Each point is reached from the start by the listed moves, each made once or not at all, plus a little noise. Is the number of moves made odd or even? Then give how often each move was made.

Moves:
(1): [ 40  19  63 -26   0]
(2): [-46  53  10  24 -10]
Start: [14 16 -3 20  6]
Points:
[18 14 -8 13  9] => even (0, 0)
[ 4 89 70 17 -3] => even (1, 1)
[57 31 56 -7  8] => odd (1, 0)

Moves:
(1): [ 33 -21  -9 -20  -9  -7 -18 -29]
(2): [ 19  49 -30  -8   4  12 -27  14]
(3): [  6   2  44 -14  -3  23   6   5]
(4): [ 14  -1  31  28   1 -16   9 -10]
(5): [  4  -7   4   8  23  16 -11  12]
(6): [ -2 -47  13  36 -26  27 -13 -17]
Start: [18 19  5 18 -1  7 13 -5]
Points:
[ 40 -34  95  76  -6  57   4 -14] => even (0, 0, 1, 1, 1, 1)
[ 76  49   9 -25 -10  36 -27 -15] => odd (1, 1, 1, 0, 0, 0)
[ 50 -48   9  34 -37  28 -20 -50] => even (1, 0, 0, 0, 0, 1)
[ 40  61 -22  20  26  34 -24  21] => even (0, 1, 0, 0, 1, 0)
[ 59 -55  56  29 -16  68 -25 -34] => even (1, 0, 1, 0, 1, 1)
[ 79  42  13 -17  12  51 -36  -3] => even (1, 1, 1, 0, 1, 0)

Moves:
(1): [ 45  -7   4  12   1  17  -5  14 -12  12]
(2): [-15  11   6  -2 -20   7  36   7 -13   6]
(3): [ 51 -16   2 -12 -26 -28 -46   1   9  36]
(4): [-22  15  23  29 -18 -12 -11 -28   7 -35]
(5): [ -6  46 -24   2  -9 -38 -22 -27 -10 -18]
(6): [ -6 -11   6 -21   1  18   0   3 -17 -22]
(7): [ -3   0  15  -3  23   4   2  -8 -15  13]
(8): [ 2  2 15  1  9 -7 -6 32  1  0]
(9): [ 17  -3  26 -27  16  29  35   3  19   2]
Start: [ 17   6   0  -8 -24  -5  -1 -26   4  -4]
Points:
[ 83  53  52 -10 -60 -26 -10 -66 -12  14] => odd (1, 1, 1, 1, 1, 0, 1, 0, 1)
[ -9  21  95 -32 -14  34  56 -16 -17 -40] => even (0, 1, 0, 1, 0, 1, 1, 1, 1)
[ 83 -14  29 -50 -35  -4 -11 -24  32  30] => even (0, 0, 1, 0, 0, 0, 0, 0, 1)
[ 41  49  15 -18 -47 -66 -37 -19 -23  32] => odd (0, 1, 1, 0, 1, 0, 1, 1, 0)

Moves:
(1): [  0  -2 -22   4  -1  -3  14  -7  21 -24  12  -6  -1]
(2): [ 32  17 -12  16 -18   0  -8  38  16 -16 -11 -13 -13]
(3): [ 14   4  35 -21  -1  -9  32  19  16  41  -7  20   4]
(4): [-16  -3   7  21  10  13  -2  13 -23  -5 -19   9 -52]
(5): [ -6 -17 -17  -3  -6  -8   9 -20 -47  -5 -21  35   3]
(6): [ 34  -8  18 -13  21  31  17  -8  10   1  40   9  -4]
(7): [-10  28 -13 -25   2 -17  -8  16  23  -6  -8 -17  -9]
(8): [  0  -8 -34  10  -7  23 -14  22  14  29 -20  37   5]
(9): [-18   8 -11  -1  20 -30  -8  -2  -3 -17  10  22  19]
(10): [ -1  40  26   7 -24   0  23 -18   3   0   4  27  11]
(11): [  4   2  -8  11  -9 -14   3 -10 -11   9  26 -14  20]
(12): [-14  -7   9  -5 -11 -10   3   2 -10 -37  24  10  -8]
Start: [ 18 -19  10 -14  13  38  -8   5  -3  23  -9   4  -1]
Points:
[ 16  32  40 -53 -17   8  47   6 -11  53 -37  72  10] => even (0, 0, 1, 0, 1, 0, 1, 0, 0, 1, 0, 0)
[ 83 -25  14   3  10  51  57  27 -23  24  12  41 -43] => odd (1, 1, 1, 1, 1, 1, 0, 0, 0, 0, 1, 0)
[ 33 -38 -49  19 -36  31 -20  38 -40   4 -11  58   1] => odd (0, 1, 0, 0, 1, 0, 0, 1, 0, 0, 1, 1)
[ 53 -14  45 -38  44  17  36   7  11  58  62  43  37] => even (0, 0, 1, 0, 0, 1, 0, 0, 1, 0, 1, 0)
[ 32 -23   4  10 -17  12  53  42 -37 -11  -3  45 -48] => odd (1, 1, 1, 1, 1, 0, 0, 0, 0, 0, 1, 1)
[61 26  2 20  3 53 47 57 34 38 27 95 -9] => odd (1, 1, 1, 1, 0, 1, 0, 1, 1, 1, 1, 0)
[ -9 -57 -52  27 -18  45   8  11 -56  -7  -8  75 -32] => even (1, 0, 0, 1, 1, 0, 0, 1, 0, 0, 1, 1)

Moves:
(1): [ 17   9  -9 -10   2   0   2 -11  -6   6   5  -1   3   5   0   4   2  -7
  -5   2  18]
(2): [ -3   0   1  -6   3   1   5 -14   8 -16  -4  -9  -9   8 -15  -8  -2   4
   9 -14  14]
(3): [ 16  -4   5  -2   6   5  -3   0   8 -11  -3  15   8 -11   0   7   1  -1
   9   5  -3]
(4): [  1   8   6  12 -11  13  -9  -4 -11  -4  -3   6  -5  14 -16  -2   8  -2
  -5 -20 -12]
(5): [  4   3   7  -1   4  -8  10 -19  -6  -1  -3   4   6  -1  -7   9  -1  -3
  -8  -5  -6]
(6): [  8  -5   6  -5  -5   7 -12   4   6   5   4   2  -7   4 -14  -3 -17  -3
  -5 -12   8]
(7): [ 11  17   8 -17 -10 -12  25   3   5  13  -8  -7  12   5  16   4  -1  -2
  -6  -1   3]
(8): [  3  -8  -1  -1   8   9   4   1  -5 -14   9  -1  -5  -3 -15   3   2   0
 -12 -19  -6]
(9): [  2  10   4   7   5  12  20  -7  18 -11   9  -3   2  -4   1 -10  -6  -7
  -9  14  15]
(10): [ -2 -10  -4   2   2  -4  -1  -2   5  10  -5  -6  11 -11  -6  12  14   9
  -7   4   0]
(11): [  9  14   6  -1  -9   1  -1 -12   2   3  13   5  -5 -17  -4 -10  15  12
   1 -10  -9]
(12): [ -9   1   3 -13   4   2   1   0   7   7   2   5   1   8  -9 -17  -3  -5
  -4   1  -4]
(13): [ -2  -8  -3  -2  -6   2   9   2 -15   4   1  14   7  -6 -13  -9   0   8
   4  -3   4]
(14): [-13   2   3  -4  -8   7   1 -15   2   5   6   2  10  -3   8  28  17   6
   1  -6   2]
(15): [  1   9 -14  10  10  -3  -5   5  -4   0   2   8   2  -9  -4   0  -1   7
   7  -8   3]
(16): [ -8   5 -24  -3   2 -13  23  -5  18  -7  10  13 -12  -2   0  35   1  19
   4  20  11]
(17): [ -5   4   5   3  -4   4  -6   5 -10  -2  -9  -1  -6 -16  -2  -9  13 -11
  -6  -9   4]
(18): [  2  -9  10  12  12  11   0   6 -13  12 -12   3 -18   1   6  -8  13   6
   2  -4   4]
Start: [-26  17   0  13 -32   3  -5  -1   2  15  16  12 -19  -8 -13  14 -20  -8
 -19   9 -13]
Points:
[ -5  34  -7   4 -29  10  16 -36  13  23  39  48 -33 -32  -2  69  28  31
  -8  16  12] => even (1, 0, 1, 0, 0, 0, 0, 0, 0, 0, 1, 0, 0, 1, 0, 1, 0, 1)
[ -7  21   8  10 -19   5   8   0  13  41  -5   3 -28  -8 -29  10 -12  13
 -19 -27  19] => even (0, 1, 0, 0, 0, 1, 1, 0, 0, 1, 0, 0, 0, 0, 1, 0, 0, 1)
[ 12  27 -24  -4 -18   4  20 -47  -1  -7  36  56 -26 -66 -95  42   8  27
 -29 -41  25] => even (1, 1, 1, 0, 1, 1, 0, 1, 0, 1, 1, 0, 1, 0, 1, 1, 1, 0)
